Each row is a point. The ring and each string are closed loops that go straight from each point to the next, and from the last back to the first. Before rounding, they use only three directions, however many columns there are. How many times does the string pass through the ring? Passing back the other way cancels.
In the rows, 128 means zero.

Ring:
[[179 146 118 107]
 [148 180 137 117]
 [111 156 143 134]
 [111 116 137 135]
 [139  90 123 125]
 [168 100 112 114]]
String:
[[135 156 149 122]
 [137 148 122 125]
 [128 173 120 129]
 [129 176 112 130]
 [129 193 129 127]
 [130 210 148 123]
 [140 182 166 117]
 [144 143 141 119]
 [135 160 124 126]
 [122 183 116 132]
 [121 174 113 133]
 [105 197 129 137]
 [115 180 169 128]
 [124 163 166 124]
 [139 142 146 121]
 [124 156 115 132]
 [104 180 119 140]
 [108 183 150 133]
 [122 172 162 125]]
Times through: 3

Ring:
[[167 106  89 124 117 130 131 109]
 [156 139  96 128 115 128 129 114]
 [127 166 115 133 119 126 126 122]
 [ 98 172 138 136 126 126 125 129]
 [ 75 161 157 138 134 126 123 135]
 [ 63 136 161 137 138 127 121 138]
 [ 67 105 149 134 138 127 118 140]
 [ 96  72 121 128 131 129 118 134]
 [129  65 102 124 126 130 123 123]
 [152  73  94 123 122 130 127 115]]
String (9 x 8):
[[ 71 140 115 134 121 124 108 148]
 [ 90 141 133 134 128 126 120 134]
 [111 142 178 135 145 131 143 111]
 [ 84 179 174 140 138 127 132 125]
 [ 55 196 180 143 138 125 125 137]
 [ 37 175 158 141 132 123 111 153]
 [ 52 147 199 141 151 128 130 132]
 [ 78 128 184 137 148 130 134 125]
 [102 122 153 133 138 129 131 122]]
Times through: 0

Ring (9 x 11):
[[183 144 123  88 136 144 121 124 101  74 175]
 [170 167 105  80 140 135 113 145 105  88 174]
 [137 178  96  86 141 118 101 153 116 112 159]
 [ 98 164 101 109 139 101  92 142 129 134 135]
 [ 77 132 108 130 134  93  91 125 136 139 121]
 [ 81  91 118 145 129  97 100 105 134 125 119]
 [ 98  76 127 146 127 106 107  95 128 110 126]
 [145  83 143 130 127 130 121  87 113  82 146]
 [173 109 142 110 131 143 125  98 104  71 162]]
String, 24 rows:
[[ 52  83  71 141 130  76  91 141 142 142 120]
 [ 86  95  94 132 131  95 100 128 132 124 130]
 [117 121 125 123 133 114 105 111 123 110 137]
 [115 119 133 128 132 114 105 104 124 111 133]
 [105 113 170 148 129 115 104  70 129 116 113]
 [100  78 151 154 126 111 108  76 129 110 118]
 [102  35 112 151 123 106 115  96 125  97 133]
 [116  49  91 133 126 109 116 120 120  92 149]
 [124  84 103 123 129 115 113 120 119  96 149]
 [128 126 145 125 132 122 109  97 120 105 136]
 [122  91 170 148 126 124 113  64 122  99 123]
 [120  95 161 144 128 121 112  74 123 102 125]
 [124 116 128 123 132 118 109 107 120 104 140]
 [111  76  91 126 129 107 110 127 122 102 146]
 [ 83  50  97 148 125  95 107 112 131 113 128]
 [ 92  76  91 134 129  98 105 125 129 114 135]
 [105 111 122 130 131 108 103 110 127 116 131]
 [113 131 145 129 133 115 103  97 125 116 128]
 [ 98 129 143 136 132 108  99  97 130 125 119]
 [109 128 127 125 133 111 102 111 126 117 132]
 [ 81 108  84 126 133  91  96 140 133 130 131]
 [ 56 109  83 136 133  79  88 138 141 146 118]
 [ 39 111  97 148 132  73  83 126 148 158 103]
 [ 38 103  96 150 131  73  84 124 148 156 103]]
Times through: 1
